Each row of a before or after table is a point. The points were changed in one or more steps. Then noise was added and the rows were shuffled. The steps act on columns, c1 being the first. Name the steps. A step turns or swaps two columns, mirrors them in a line or flattens them onto one, adds a multiple of one to another, or multiplies or shifts one. Angles are multiples of 10 degrees, from the lower column toward the higher: turns from -170 to 170, lines from 10 to 170 but not 90. Use the fewest steps. Two steps may share a column if one is a turn and the other turns, adds or multiplies; they go together, in the order done. Otherwise the lowest column goes first.
(in the rows, 128 means zero)

Before (10 x 3)
[[133 113 123]
 [122 179 134]
 [145 135 146]
 [160 120 149]
 [133 140 140]
 [106 173  88]
 [101 126  91]
 [110 157 110]
 [162 163 145]
 [119 208 151]]
After (10 x 3)
[[116  98 148]
 [175 141  88]
 [138 121 140]
 [132 111 147]
 [130 154  91]
 [113 126 124]
 [208 122 150]
 [179 125 133]
 [156  88 145]
 [159 141 111]]
Steps: turn c1 and c2 by -100 degrees

Before (9 x 9)
[[ 92 131 143 109  91 113 138 175 124]
 [157 141 144 138 115  92 139 137 143]
 [ 99 105 111 134  84 101 121 135 101]
 [155 154 154 114 117 124  90 139 104]
 [ 94 110  97 160  91 143 127 140 122]
 [148 127 133 104 154 103 131 173 148]
 [153 154 107 115  99 121 126 117 107]
 [104 142 147 145 121  93 138 131  99]
 [150 150 102 127 145 100  96 115 162]]
After (9 x 9)
[[100 105 110 138  85  45 122 136 102]
 [149 150 102 123 144  44  95 115 162]
 [149 127 134 142 160  55 132 173 148]
 [ 93 130 142 157  99  83 139 175 123]
 [157 141 142 124 113  20 138 137 143]
 [ 94 111  98 111  84 172 127 138 124]
 [156 154 156 145 123 116  91 139 104]
 [106 142 144 114 116  22 139 131  98]
 [155 154 108 150 104 107 127 116 107]]
Steps: mirror c4 and c5 in the line at 100 degrees; multiply c6 by 3

Before (12 x 14)
[[ 94 153 130 143 138  69 134 140 135 124 127 106 115 138]
 [126 136  99 130 105 100 122 103 113 120 132 108  87  88]
 [ 89 138 119 139 123 105 146 137 154 153 127  88 126 116]
 [143 133 150 129 134 145 128 136 112 150 111 143 144 126]
 [131 139 137 171 138 115 147 114 122 147 130 140 168 149]
 [110 137 112 121 143 116 136  94 107 116 126  97 110 117]
 [145 117 126 146 129 139 123 131 138 127 112 133 158 159]
 [113 118 135 138 133 120 115  94 130 112 135 112  88  85]
 [127 127 122 133 128 117 121  88 125 146 116 115  79 123]
 [146 121 153 157 123 132 158 139 116 136 128 117 142 157]
 [121 148 139 121 104 114 112  83 127 122 127  97 104 107]
 [161 132 141 132 144 133 147 131 141 144 149 140 154 154]]
After (12 x 14)
[[117 116 126 145 113 139 157 135 139 126 112 134 159  95]
 [124 132 150 126 112 145 125 134 112 150 110 143 144 133]
 [110 147 140 120 147 116 116  83 126 125 127  98 104 201]
 [109 136 101 131 141  98  99 104 115 120 130 108  88 207]
 [142 138 118 140 165 105 110 135 155 154 128  88 126  99]
 [134 139 136 172 120 116 139 113 123 147 132 138 170  49]
 [148 139 111 120 137 116 116  95 107 116 127  97 111 124]
 [115 120 151 155 115 132 138 137 114 135 128 117 143   9]
 [140 118 137 139 138 122  98  93 131 112 136 117  88 227]
 [126 132 143 131  90 133 142 129 138 147 148 139 155  39]
 [155 151 131 143 151  69 134 141 133 122 126 106 114  98]
 [128 128 123 131 131 117 126  88 125 144 114 115  83 152]]
Steps: turn c1 and c5 by -120 degrees; turn c7 and c14 by -120 degrees; multiply c14 by 3
